Each row of a before or after table is a point. One or more steps were done to the points. Then noise was added and the rows were shuffled. The steps act on how far a point lies along the listed directions, d1 being the first. Name the steps. A step turns or swaps two directions, mirrors them in a line or flattens them onto one, adds a multiple of one to another, or multiplies one. Angles are multiples of 10 degrees, from the lower direction toward the higher: turns from -170 to 170, lines from 10 to 170 but not 90. Use the fewest steps. Two steps may share a direction if one is a turn and the other turns, adds or multiplies; they go together, in the order done. Otherwise the lowest direction goes first.

Directions:
(1): [-63 -28  22]
(2): [-28  67   6]
(3): [22  3 69]
Before (13 x 3):
[[-13 -17  12]
 [ 23  64  31]
 [ 19 -13  25]
 [  4  43   9]
 [-53  19  12]
 [-34  -1  36]
 [ 11 -41 -11]
 [ 47  10  25]
 [-24  24   7]
 [ -3  33  59]
 [-23  26  13]
 [-20  53  24]
 [-19  42 -11]]
After:
[[-15  32  27]
 [-24 -41  -9]
 [ 64  53 -59]
 [-95 -47   3]
 [ -1 -50 -37]
 [-30 -24 -59]
 [ -7  27 -22]
 [ 77   0 -82]
 [ 25 -40  -8]
 [-53 -11  13]
 [-80 -77  19]
 [-22 -41  -3]
 [ 43 -14 -38]]
Steps: multiply d1 by 2.5; turn d2 and d3 by -160 degrees

Directions:
(1): [ 61 -39  50  -1 -46  -1  -7  64]
(2): [ 55 -39  30   7  17   7 -16 -89]
(3): [  6  35  22  71   1 -85 -11  -2]
Before (14 x 8):
[[-23  -4 -34 -45   5  34  21  17]
 [-41  24 -37 -15  -1  20  26  31]
 [-22  37 -21  25  11 -26   2  40]
 [-12   5 -10  -1   1  -8   2  12]
 [ 35 -26   5 -24 -13  37   3  12]
 [  1  12  15  28  -2 -35  -6  34]
 [-44  28 -17  -4 -11 -12  25  44]
 [ 22 -47   4 -11 -23  17  -2   0]
 [ 20  -8   2  -3 -13  12  21  24]
 [ 15 -25   8 -14 -12  42   5   9]
 [  9  23  13  18 -34 -24   6  58]
 [ 22 -13  34   1  -1  19 -14   7]
 [-30  34 -14   7   8 -13  -1  35]
 [ 29 -30  23 -21  -8  18   3   3]]
After:
[[ 65 -14  58  17 -67 -24  -3  95]
 [ 50 -26  26  -5 -38  10  16  62]
 [-56  20 -58 -48  15  32  29  18]
 [ 35 -10  40  29 -18 -32 -13  39]
 [ 62 -49  53 -23 -39  15   2  55]
 [-29  41 -30  27  25 -25  -1   9]
 [ 54 -66  34 -13 -55  15  -5  51]
 [-18   8 -14  -2   8  -8   4   3]
 [ 54 -34  64  -2 -27  20 -17  47]
 [ 32 -37  25 -14 -38  39   4  57]
 [-78  47 -65 -15  20  18  32  11]
 [ 65 -45  31 -27 -46  36  -1  71]
 [-44  42 -27   6  22 -16  -1   9]
 [-55  35 -27  -6   0 -11  26  28]]
Steps: multiply d1 by 3; add 0.5 times d3 to d2

Directions:
(1): [-79 -48 -25  22 -53 -42  25   1  21  37  28  60]
(2): [-25  85  89 -26 -27 -29 -20  26 -15  27  15  27]
Before (9 x 12):
[[ 25  -2  14 -28   7  18 -12 -37  -4   3 -32 -27]
 [ 58  42  35 -29  52  45 -35 -12 -32 -34 -29 -62]
 [-58  -8 -10  13 -35 -18  20   8   8  23  22  39]
 [-46  59  57  -8 -27 -31  10  34 -11  43  -9  13]
 [-31 -57 -70  33 -32   9  35  -4  33   1  27  15]
 [-16  45  29 -20 -10   8 -15   3   0  -8  29  26]
 [-39 -73 -58  61 -40 -25   8 -33  33  25   9  28]
 [-13 -45 -19  11 -18   1  12  -4  -2   8   9  19]
 [  9  72  62 -33  10 -10 -17  32 -28   5  -1  -7]]
After, 9 rows:
[[ 28  22  -2 -17  21  38 -16  -9  -3 -36  13  -9]
 [ -5 -49 -20  11 -15   7  12  -7  -2   3   8  14]
 [ 11 -41 -60  22  19  31  18  -9   5 -21  -4 -18]
 [-11  15  40 -33 -21  -9 -12 -26  -2  25 -17   4]
 [-35 -55 -66  29 -36   4  34  -4  33   3  30  17]
 [ 47  53  33 -31  40  16 -16  21 -30 -20 -18 -42]
 [-23  80  95 -36  -8 -10 -33  11 -30  18   4   7]
 [-23 -84 -73  61 -27 -10   7 -38  33  13   0  12]
 [ 51  11 -12  -3  45  38   9   5 -14 -17 -48 -68]]
Steps: mirror d1 and d2 in the line at 140 degrees

Directions:
(1): [-11  48  29  40 -30 -32  65  62  35  28  45  30  60 -59  -9  14 -23   3]
(2): [-32   7 -39  17   9  64  30 -38  19 -90  -2  63  23 -10 -59  29  16 -25]
(3): [ 54  30  12 -55   6  15 -45 -39  10  33  28   9 -11 -70  -1  95  23 -13]
(4): [ -5  89  11 -18 -38  23  20  -8  51 -22 -63   2 -76 -10  40 -17 -43   0]
Before (12 x 18):
[[  7  37  11  -1 -20  19  27  11  13 -26 -38  14 -30  -5  13 -10 -18   1]
 [-29  18   3  33 -16  -1  46  21   3 -29 -19  17   0  12  12 -29 -33   9]
 [ -2 -33  -5  17  -3 -12  23   7  -3   0  35  12  31  -5 -19  -3  -1 -11]
 [ 32  19  26 -18  -9 -48 -21   7  -5  55  20 -36   2 -15  34  24   5   2]
 [-17 -28   4  31   4 -12  26  11   1 -22  16  -9  31  29 -11 -30 -12  -4]
 [ 28  27   2 -18 -17  -2 -19  -8  10  19  -5 -15 -34 -25  19  15 -13   0]
 [  5  63   5  -8 -31   0  27  13  44  -2  12  17  14 -58  -3  31 -15  -4]
 [  6 -27  37  30  -1 -57   0  41 -12  52  25 -14  28  12  16 -11  -9   1]
 [ 44  71  22 -21 -34 -23   3  17  32  56 -14 -18 -32 -44  39  19  -8   7]
 [-24  10   3  28 -22 -12  37  21   3 -21 -17   3  -6  21   4 -51 -27  -5]
 [ 11   4  25  11 -16 -29  11  43   6  44  46  -1  34 -52  10  26  -4 -16]
 [ 17  -3   7  36 -17 -33  29  34   4  39  72  12  62 -32 -20  25  -5  -6]]
After:
[[ 26  41   6 -13 -24  -3 -10  -2  20  20  -3 -10 -37 -37  23  22 -16   0]
 [-48   8  -7  45 -15   5  57  25   3 -52 -37  18 -11  37  12 -62 -37   9]
 [-23 -41  -3  38   6 -11  29  15  -1 -34  16 -12  33  44 -16 -40  -8 -10]
 [-47 -42 -22  94 -17 -26  78  53  -7 -21  50  28  90  39 -46 -58 -14  -1]
 [-44 -21   6  62 -20 -29  61  68   0  -6  30  14  61  -1 -12 -39 -14 -12]
 [-22 -39  30  65  -1 -61  34  64 -10  30  26   3  57  24  -3 -40 -16   7]
 [ -1  42  15   3 -24  24  32  13  22 -34 -51  10 -41   3  17 -20 -21   3]
 [-41   7  -5  36 -25 -10  50  27   3 -34 -28   3  -5  37   4 -68 -33  -3]
 [-16 -54 -13  29   3  -8  35  14 -12 -15  32  14  41  20 -29 -27   1  -5]
 [ 11  25  25   4 -18 -48   8  28   0  40  24 -24  21 -14  26  16  -1   2]
 [-41  44 -14  31 -32   7  62  24  39 -56 -19  20  11   1 -14 -34 -30   0]
 [  7  80  15  13 -47 -21  45  35  44  27 -29  -6 -22 -28  30 -16 -29  12]]
Steps: add -1.5 times d1 to d3; turn d1 and d2 by 30 degrees; multiply d4 by 1.3

Directions:
(1): [  4 -60  17 -14 -50   8  -7  -3 -33 -29  -4 -37  55   8   7   8  -3  25
  81 -43 -27 -14  46   1  -1  53  95 -30  48 -15  -9 -66]
(2): [-24 -22 -16  72  19  -4 -14 -59 -68 -36  34 -26 -11  54  26 -21 -72  54
  15  28  56 -31 -33  38 -26  11 -28 -36 -15   9  60  -3]
(3): [-33 -28 -49 -10  24  -1  30  40 -15  59  86 -15 -39  -6  56  20   4 -42
  13 -42  29 -23  92  -2   2  49 -31  15  37  11  25  43]
(4): [ 17  17  40 -13  25  -5  26  14  36 -74  43   6  12  60 -40  81 -35  12
  -3   9 -73 -43   5  28 -10  43 -30  71   8 -48  22  22]
Before, 9 rows:
[[ -4 -24   4  13 -23   2 -25 -11 -32 -14 -19 -30  21  27   7   0 -35  14
   46 -17  10 -12  19  25 -11  14  59 -29  17 -17   9 -57]
 [ 11  11  42  19  -6  -7 -24 -51 -29 -60 -21   7  17  16 -25 -16 -36  48
   15  24  -3  -3 -62  21  -9 -19  10 -28 -19 -16  16 -41]
 [-14  23   1  -8  22  -9   4  28  37   7  61  21 -26   2 -11  51  10 -28
  -27 -10 -11 -21  19  17  11  13 -28  49  10 -15   2  49]
 [ -2  23 -14  -1   7 -11   9   7  17  19   3   8 -25  -4   1  -4  10 -14
  -39  11  18  16 -13  17  10 -23 -12  13   6   7   3  14]
 [ -3 -20  22  54 -26 -11 -29 -41 -55 -38 -31 -19  20  15   2 -49 -24  55
   34  15  22   7 -46  24 -19 -19  35 -52 -12  20   2 -52]
 [ -7 -20 -19  -3  -5   1 -21 -23 -20  20 -13   3   5 -35   0 -45  35 -14
   -7   6  37  27 -32 -23  20 -24  32 -29  -2  24 -36   3]
 [-10 -17 -26  74 -12   9 -37 -69 -69  18 -23 -14   4 -19  41 -65 -20  31
   -1  26  65  13 -36  18  -4 -42 -16 -58 -25  44  11 -21]
 [  3  29  10  46  40  -3   6 -17 -15 -42  -8  27  -8  56 -29   4 -42  27
  -29  35   4 -22 -59  32 -16 -25 -84  33 -41  -9  45  25]
 [  6  23  39  51   7  -2 -49 -55   1 -53 -66   7   7  10 -39 -28 -39  65
  -14  46  11   9 -91  37 -12 -59  -5 -43 -40   1   6 -52]]
After (9 x 32):
[[ 17  -7  19 -41   2   0   6   7  30 -25  10  15  22  -6 -36  25  32 -23
   -6  -3 -43   6  -9 -15  23  11  29  38  18 -15 -45  17]
 [  7  28   4   4   0  -9   7  -4  21 -10 -10  11 -11   7 -17   2  -1   2
  -37  22   1  14 -30  24   6 -25  -5  16   4  -5  -2   3]
 [  6 -20  23 -20 -40  -2 -26 -19 -32  -3 -33  -5  29 -35   0 -34  12  14
   44 -22   4  20  -8 -11   8 -10  66 -53  12  -1 -20 -64]
 [ 34   6  12 -37 -43  14 -11  17  35  46 -62  19  34 -77  -7 -12  74 -40
  -10 -20 -40  41  23 -25  34 -33  32  10  12  17 -71 -22]
 [-13 -21 -21 -16 -16   0 -11  28 -13  42   0 -22   2  -4  26   5  -2 -30
   36 -43  16  -1  67   3   3  20  47 -14  36  -4  -4 -29]
 [  4   6  -3  36 -15   7 -29 -29 -38   8 -87  19  18 -12  -8 -74   9  24
   -4  12  39  24 -62  -3   0 -64   0 -41 -39  21  -4 -33]
 [ 14 -16  41  -4 -45   9 -45 -14  14 -13 -88  -3  43 -41 -31 -28  19  35
   37 -17 -19  29 -20   0  10 -28  85 -60   9   0 -42 -94]
 [  9 -27  21 -19 -49  -5  -9  33  -8  22 -34 -11  29 -45   6 -27  52 -12
   43 -41 -20  27  36 -15  10  -4  73 -27  25  18 -49 -48]
 [-21  24 -11  52  20  -9 -23 -27  -4  -8  36  13 -35  15   0  -1 -23  12
  -36  27  45 -12 -44  30  -3 -21 -40   1 -20   6  27  36]]
Steps: turn d1 and d3 by 50 degrees; turn d2 and d4 by -110 degrees
